Each point is reached from the start by the listed moves, each made 0, 1 or 2 times, or once backwards (-1), plus a little noise. Is the number of moves made odd or even? Then give how often each move was made.

Moves:
(1): [+0.52,+0.12,-0.03,+0.44]
(2): [+0.07,+0.49,+0.04,-0.22]
Start: [+0.41,-0.04,-0.31,-0.06]
Points:
[+0.06,+0.83,-0.18,-0.96] => odd (-1, 2)
[+0.83,-0.43,-0.37,+0.55] => even (1, -1)
[+0.43,-0.08,-0.30,-0.04] => even (0, 0)

Moves:
(1): [+0.32,+0.16,-0.06,-0.26,-0.25,-0.01,-0.23,-0.13,+0.00]
(2): [-0.07,+0.48,-0.13,+0.10,-0.15,+0.10,-0.05,-0.02,+0.14]
(3): [+0.07,+0.10,+0.43,+0.04,+0.12,-0.08,-0.10,-0.33,+0.14]
(4): [+0.19,-0.09,-0.16,+0.57,+0.18,-0.06,-0.08,-0.23,-0.02]
(5): [+0.01,+0.29,+0.02,-0.03,+0.62,-0.20,-0.26,+0.21,-0.03]
(6): [+0.01,-0.01,-0.30,+0.11,-0.05,+0.55,-0.39,-0.21,-0.18]
Start: [+0.26,-0.02,-0.55,-0.10,+0.06,+0.04,-0.07,+0.36,+0.03]
Points:
[+1.12,-0.30,-0.16,-0.71,-0.75,+0.10,-0.30,-0.45,+0.12] => odd (2, -1, 1, 0, -1, 0)
[+0.28,-1.04,-0.75,+0.92,+0.06,+1.16,-0.51,-0.77,-0.34] => odd (-1, -1, 1, 1, -1, 2)
[+0.19,+1.01,-0.97,+0.32,-0.21,+1.30,-1.06,-0.45,+0.10] => odd (0, 2, 1, 0, 0, 2)

Moves:
(1): [+0.40,+0.19,-0.01,+0.15,+0.17,-0.02,-0.11,+0.21,+0.02,-0.06,+0.11,+0.10]
(2): [-0.05,+0.67,+0.11,+0.07,-0.19,+0.03,+0.43,+0.01,+0.04,+0.14,-0.01,-0.21]
(3): [-0.01,-0.13,+0.18,+0.01,-0.15,+0.28,+0.14,+0.11,+0.19,-0.20,+0.22,-0.10]
(4): [-0.02,-0.13,+0.27,+0.49,-0.05,-0.24,+0.00,+0.15,+0.06,+0.08,-0.20,-0.35]
(5): [-0.11,+0.10,+0.28,-0.05,+0.27,+0.05,-0.23,+0.10,+0.26,-0.17,-0.02,+0.23]
(6): [-0.18,+0.00,-0.17,+0.00,-0.04,+0.72,-0.07,+0.30,-0.38,-0.27,-0.32,+0.37]
(7): [+0.11,-0.03,-0.15,-0.06,+0.31,-0.02,+0.34,+0.10,+0.22,-0.01,-0.13,+0.09]
(8): [-0.02,+0.17,-0.23,-0.22,-0.23,-0.33,+0.09,+0.31,+0.32,-0.12,-0.10,-0.14]
(9): [-0.23,+0.07,-0.34,+0.25,-0.07,+0.28,-0.12,+0.04,+0.21,+0.21,-0.04,-0.07]
(10): [+0.03,-0.02,+0.16,-0.01,-0.16,+0.11,+0.01,+0.05,+0.00,+0.39,-0.05,+0.01]
(11): [-0.40,-0.25,-0.09,+0.00,+0.13,-0.10,+0.06,+0.18,-0.21,-0.09,+0.31,-0.07]
Start: [-0.14,+0.14,+0.06,+0.11,+0.08,+0.17,+0.10,+0.20,-0.03,+0.00,-0.29,-0.24]
Points:
[-0.07,+1.40,+0.29,-0.08,-1.04,-0.24,+1.20,+0.36,-0.13,-0.46,+0.04,-1.16] => even (0, 2, 1, 0, -1, 0, -1, 1, -1, -1, 0)
[-0.53,+0.59,-0.03,+0.87,-0.10,+1.23,+0.81,+0.92,+0.33,-0.06,-0.78,-0.52] => even (0, 1, 1, 1, 0, 1, 1, 0, 1, 0, 0)
[-1.95,+1.04,-0.37,-0.14,+1.08,+2.22,+0.92,+0.86,-0.54,+0.11,-0.76,+1.01] => even (-1, 2, -1, -1, 2, 2, 2, -1, 1, 1, 2)

Moves:
(1): [+0.21,+0.11,-0.23,-0.06,+0.06,-0.09,+0.02,+0.05,+0.02,-0.08,-0.08,-0.05,+0.03,-0.15,+0.09]
(2): [+0.06,+0.02,+0.06,+0.12,-0.03,-0.07,-0.03,+0.08,+0.00,-0.05,-0.36,+0.04,-0.13,-0.24,-0.14]
(3): [-0.05,+0.08,+0.35,+0.01,-0.03,+0.07,+0.04,+0.12,+0.07,-0.12,+0.07,+0.02,+0.12,-0.16,-0.03]
(4): [+0.08,-0.30,-0.15,+0.20,-0.11,+0.22,-0.13,-0.17,-0.02,+0.09,+0.18,-0.17,+0.01,-0.06,+0.19]
(5): [-0.10,+0.08,-0.14,+0.16,+0.46,-0.17,-0.08,-0.05,+0.08,-0.17,+0.20,-0.11,+0.18,-0.03,-0.03]
(6): [+0.09,+0.14,+0.14,+0.06,+0.11,+0.26,-0.29,-0.03,-0.07,-0.02,+0.07,+0.06,+0.01,-0.08,+0.22]
(7): [-0.13,+0.10,-0.24,+0.14,+0.15,+0.14,+0.38,-0.10,-0.04,+0.10,+0.16,-0.02,-0.22,-0.10,+0.24]
(8): [-0.10,+0.11,-0.17,+0.03,-0.19,+0.13,-0.14,+0.39,-0.06,+0.00,-0.20,+0.13,-0.01,+0.22,-0.04]
(9): [+0.05,+0.03,-0.13,-0.08,-0.06,+0.30,-0.12,-0.08,+0.40,+0.00,-0.04,-0.27,-0.04,-0.08,-0.11]
(10): [+0.01,-0.07,+0.03,-0.02,+0.03,+0.12,+0.16,-0.05,-0.02,+0.27,-0.13,+0.00,+0.07,-0.13,+0.03]
(11): [+0.08,+0.19,-0.02,+0.08,-0.22,+0.15,+0.02,-0.08,-0.05,+0.32,+0.25,-0.17,-0.11,+0.11,-0.24]
(12): [-0.17,-0.03,+0.02,+0.15,-0.09,-0.08,+0.03,+0.12,+0.39,+0.07,+0.37,+0.35,-0.35,-0.06,-0.01]
(13): [+0.00,+0.17,-0.12,-0.03,-0.16,+0.12,+0.24,-0.30,+0.17,+0.04,-0.03,+0.09,+0.27,+0.09,-0.11]
(14): [+0.06,+0.06,+0.03,-0.01,-0.05,-0.20,+0.24,+0.22,+0.22,+0.01,-0.08,-0.07,-0.07,+0.32,+0.55]
Start: [-0.02,-0.19,-0.06,-0.01,+0.07,-0.10,+0.17,+0.00,+0.21,-0.05,+0.02,-0.15,-0.33,-0.01,-0.05]
Points:
[+0.00,+0.49,-1.01,+0.09,-1.06,+1.35,+0.68,+0.12,+0.94,+0.91,+0.30,-1.31,-0.31,+1.54,+0.64] => even (-1, -1, 0, 1, 0, 0, 1, 2, 2, 0, 2, -1, 1, 2)
[+0.53,-0.48,-0.20,+0.34,-0.01,+0.40,-0.40,-0.36,-0.05,+0.86,+1.49,+0.40,-1.32,-0.79,+0.45] => even (2, -1, -1, 1, -1, 2, 0, -1, -1, 1, 1, 2, -1, -1)
[+0.19,+0.11,-0.73,+0.05,+1.41,-0.61,-0.18,-0.65,+0.23,-0.77,+1.06,-0.56,+0.20,-0.56,-0.34] => even (2, -1, 0, 0, 2, 0, 0, -1, 0, -1, 0, 0, 0, -1)
[-0.66,+0.18,-0.44,+1.65,+0.60,+0.48,+0.73,+0.05,+1.69,-0.30,+0.72,+0.56,-0.77,-0.28,+1.84] => even (-1, 2, 1, 2, 2, 2, 2, 1, 0, 0, -1, 2, 2, 2)
[+0.19,+1.06,-0.24,-0.21,-0.18,+0.80,+0.50,-0.79,+1.01,+0.23,+0.10,-1.11,+0.55,+0.17,-1.18] => even (0, 0, 1, -1, 1, 0, 0, 0, 2, 0, 2, -1, 2, 0)
[+0.26,-0.14,-0.41,+0.29,-1.10,+0.65,-0.55,+1.08,+1.17,+0.65,-0.11,-0.71,-0.97,-0.21,-1.06] => odd (1, 1, 1, 1, 0, -1, -1, 2, 2, 1, 2, 1, -1, 0)

Moves:
(1): [+0.34,-0.17,-0.01,+0.07,+0.00,-0.03,-0.19,+0.24,+0.00,+0.13,-0.11,-0.16,-0.16,-0.06,+0.00,+0.17,-0.07,-0.13,-0.02,+0.00,+0.12,-0.15,-0.15,-0.07]
(2): [+0.16,+0.20,+0.13,+0.23,-0.20,-0.06,-0.27,-0.16,+0.22,-0.12,+0.08,+0.02,-0.08,-0.05,-0.12,-0.03,+0.14,-0.08,-0.06,-0.16,+0.19,+0.05,+0.14,-0.11]
(3): [-0.14,+0.16,+0.21,+0.02,-0.01,+0.11,+0.01,+0.13,+0.19,-0.07,-0.08,-0.11,+0.11,-0.13,+0.02,-0.08,+0.23,-0.02,+0.01,+0.12,-0.16,+0.00,-0.13,-0.08]
(4): [+0.01,-0.06,-0.10,+0.34,+0.15,-0.21,+0.14,-0.02,-0.05,+0.07,+0.04,-0.04,+0.12,+0.03,+0.22,+0.01,+0.01,-0.04,-0.01,-0.12,-0.05,-0.07,-0.05,+0.02]
(5): [+0.18,+0.14,+0.25,-0.20,+0.42,+0.02,-0.06,+0.04,+0.03,+0.22,-0.10,+0.11,+0.17,-0.07,-0.04,+0.00,-0.07,-0.25,-0.19,+0.02,+0.06,-0.15,-0.05,+0.14]
(6): [+0.07,-0.16,+0.22,+0.26,-0.04,+0.52,-0.11,-0.19,+0.22,+0.24,-0.03,-0.09,-0.07,+0.01,+0.27,+0.04,+0.11,+0.06,-0.01,+0.02,-0.06,-0.07,+0.24,-0.20]
(7): [+0.31,+0.08,+0.01,-0.06,-0.24,+0.14,+0.19,+0.10,-0.17,+0.02,+0.02,+0.09,-0.18,+0.01,+0.01,+0.07,+0.06,-0.01,-0.20,-0.11,-0.19,+0.07,-0.01,-0.15]
(8): [-0.15,+0.43,-0.10,+0.09,+0.03,+0.15,-0.03,+0.43,-0.15,-0.10,-0.02,+0.06,-0.14,-0.07,-0.10,-0.01,-0.13,-0.35,-0.15,-0.14,+0.04,-0.15,+0.08,+0.04]
(9): [+0.15,-0.03,-0.13,-0.14,+0.18,+0.13,-0.08,-0.10,+0.37,-0.22,+0.04,-0.18,+0.18,-0.08,+0.04,-0.03,+0.27,-0.21,-0.39,+0.14,+0.10,+0.03,+0.01,-0.05]
(10): [+0.04,-0.07,-0.29,-0.10,-0.01,-0.02,+0.22,+0.15,+0.10,+0.39,-0.23,+0.20,+0.22,-0.01,+0.18,+0.18,+0.22,-0.12,+0.07,+0.03,-0.05,+0.19,-0.29,+0.27]
(11): [-0.15,-0.11,+0.09,+0.08,+0.13,+0.17,+0.11,-0.08,-0.04,+0.02,+0.20,-0.35,+0.12,+0.14,-0.14,+0.30,-0.01,-0.05,+0.04,-0.12,+0.13,+0.17,-0.04,+0.11]
(12): [+0.15,-0.22,+0.07,-0.16,-0.06,+0.14,+0.10,+0.21,+0.21,-0.13,+0.24,+0.35,-0.05,+0.23,-0.22,+0.11,+0.28,-0.02,-0.05,-0.04,+0.15,-0.10,-0.09,-0.11]
(13): [+0.01,+0.10,-0.06,-0.11,-0.15,-0.11,-0.10,+0.10,-0.03,-0.08,+0.02,-0.05,+0.10,+0.38,+0.15,-0.01,-0.13,+0.19,+0.16,-0.06,+0.03,-0.27,-0.03,-0.33]
(14): [+0.02,-0.01,+0.07,-0.01,+0.05,+0.00,-0.17,+0.09,+0.14,+0.05,+0.25,+0.04,-0.04,+0.28,+0.11,-0.08,-0.04,+0.21,-0.07,+0.13,-0.08,+0.03,-0.27,+0.12]
(15): [-0.21,+0.21,+0.00,+0.06,-0.02,-0.08,+0.04,-0.14,-0.16,+0.05,+0.27,+0.13,-0.04,-0.14,+0.21,+0.04,+0.00,-0.26,-0.01,+0.25,+0.01,+0.10,-0.03,-0.15]
(16): [-0.05,-0.01,+0.04,+0.05,-0.04,+0.09,-0.06,-0.07,-0.04,-0.18,-0.17,+0.12,+0.09,+0.09,-0.01,+0.22,+0.07,+0.13,-0.27,+0.18,-0.08,-0.12,-0.03,+0.18]
(17): [-0.17,+0.07,-0.04,+0.17,+0.11,+0.02,-0.09,-0.10,-0.08,-0.04,-0.12,-0.08,-0.25,+0.21,-0.14,-0.08,+0.42,+0.12,+0.06,+0.10,-0.15,-0.09,+0.00,-0.06]
(18): [+0.12,+0.17,-0.15,-0.10,+0.07,-0.06,-0.03,+0.27,-0.07,+0.05,+0.00,+0.08,+0.08,-0.11,+0.06,+0.01,+0.10,+0.25,-0.07,-0.03,+0.02,-0.16,-0.01,-0.17]
(19): [+0.05,+0.11,+0.04,-0.04,+0.17,+0.05,+0.15,-0.05,+0.14,-0.15,-0.05,+0.02,-0.01,+0.06,+0.06,+0.15,-0.14,+0.08,+0.30,+0.13,+0.04,-0.01,+0.03,+0.02]
(20): [+0.18,+0.04,-0.26,+0.03,-0.04,-0.17,+0.21,-0.07,+0.17,+0.29,+0.23,-0.09,+0.11,+0.12,-0.36,+0.07,-0.01,+0.14,+0.07,+0.33,-0.01,-0.18,-0.04,-0.13]
(21): [-0.09,+0.03,+0.15,-0.10,-0.08,+0.08,+0.24,-0.01,-0.15,+0.07,-0.11,+0.05,+0.06,+0.06,+0.01,-0.13,-0.05,+0.10,-0.11,+0.08,+0.32,+0.02,+0.11,+0.05]
(22): [+0.01,-0.10,-0.16,+0.16,-0.05,+0.24,-0.16,-0.11,-0.15,+0.01,-0.19,+0.14,+0.18,+0.02,-0.01,-0.12,+0.02,-0.10,+0.09,+0.19,+0.11,+0.16,-0.27,-0.04]
(23): [+0.07,-0.16,+0.15,-0.04,-0.12,-0.04,-0.19,+0.36,+0.04,-0.03,-0.07,-0.08,+0.12,+0.08,+0.18,-0.11,-0.03,-0.03,+0.01,-0.07,-0.18,+0.37,+0.32,+0.01]
(24): [+0.17,+0.03,-0.02,-0.03,-0.07,+0.02,-0.11,-0.04,-0.02,+0.11,+0.20,-0.12,+0.05,-0.11,-0.06,-0.11,+0.13,-0.14,+0.14,+0.07,-0.01,-0.03,-0.01,+0.21]
Start: [+0.05,+0.36,-0.27,-0.09,+0.12,+0.05,+0.10,-0.17,+0.02,+0.10,-0.21,+0.09,-0.15,+0.10,-0.14,-0.30,+0.12,+0.06,+0.21,+0.07,-0.02,-0.16,-0.03,-0.15]
Points:
[+0.91,+0.61,+0.46,-1.04,+0.17,+0.32,+0.77,+0.51,+1.00,+0.21,+0.78,+0.43,-0.33,+0.91,-0.74,+0.42,+1.90,+0.28,+0.53,+1.90,-1.61,-0.14,-0.04,-0.85] => even (0, -1, 2, -1, 1, 0, 2, -1, 0, 0, 0, 2, 0, 0, 2, 1, 2, 0, 2, 2, -1, -1, 2, 1)
[+2.07,+0.73,+0.19,-0.70,-0.37,+0.90,+0.43,+1.74,+0.56,+0.47,-0.75,+0.87,+0.07,+1.56,-0.18,+0.12,-0.03,+1.16,-0.59,+0.92,-0.06,-1.16,+0.57,-0.73] => even (1, 0, 0, 0, 1, 1, 2, 1, 0, 0, -1, 1, 1, 1, -1, 2, 0, 1, 2, 2, 2, 0, 2, 0)
[-0.08,+0.37,+0.30,+0.50,+1.66,+0.82,-0.50,-1.25,+1.58,+0.12,+1.14,-1.52,+1.20,-0.09,-0.10,-0.10,+0.30,-0.30,-0.79,+0.99,-0.27,-0.02,-0.24,+0.74] => even (-1, 0, 1, 1, 1, 1, -1, 0, 2, -1, 2, -1, -1, 2, 0, 1, -1, 0, 0, 1, -1, 0, 0, 1)
[-0.95,+0.64,-0.60,+0.19,+0.24,+1.40,-0.39,+0.43,+0.03,+0.38,-0.78,-1.20,+0.69,-0.46,+1.45,-0.56,+1.50,-0.39,-0.28,+0.30,-0.06,+0.02,+0.73,-0.69] => odd (0, -1, 1, 0, -1, 2, -1, 1, 2, 1, 1, -1, 1, -1, 1, 0, 1, 2, -1, -1, 1, 0, 1, 1)
[+1.41,+0.73,-0.59,+0.79,+0.26,-0.81,-0.44,-0.40,+1.68,+1.73,-0.56,-0.24,+0.39,+0.92,-0.13,-0.49,+0.67,+0.56,+2.10,+1.12,-0.74,-0.41,-1.70,+0.01] => odd (1, 2, 2, 1, 1, 0, 0, -1, -1, 2, -1, -1, 1, 2, -1, -1, 1, -1, 2, 2, -1, 1, 0, 1)
[+1.37,+0.91,-0.77,+0.89,-0.11,+1.33,-0.28,+0.96,+0.70,+0.71,+0.91,-1.27,+1.18,+1.50,+0.67,+0.19,-0.22,+0.36,-0.03,+0.18,-1.03,-0.34,+0.26,-0.49] => even (-1, 0, 0, 2, 0, 2, 2, 2, 1, 0, 2, -1, 2, 2, -1, 1, -1, 1, 1, 2, -1, 1, 2, 2)
[+0.57,+1.48,+0.68,+0.66,+0.68,-0.44,+0.90,-0.55,-0.34,-0.18,+1.32,+0.50,-0.96,+2.30,-1.08,+0.85,+0.25,-0.05,+0.46,+0.24,+0.97,-1.34,-0.88,-1.44] => even (1, 2, 0, 2, 2, -1, 2, 0, -1, -1, 2, 2, 2, 1, 2, 0, 2, -1, 2, 1, 1, 0, -1, -1)
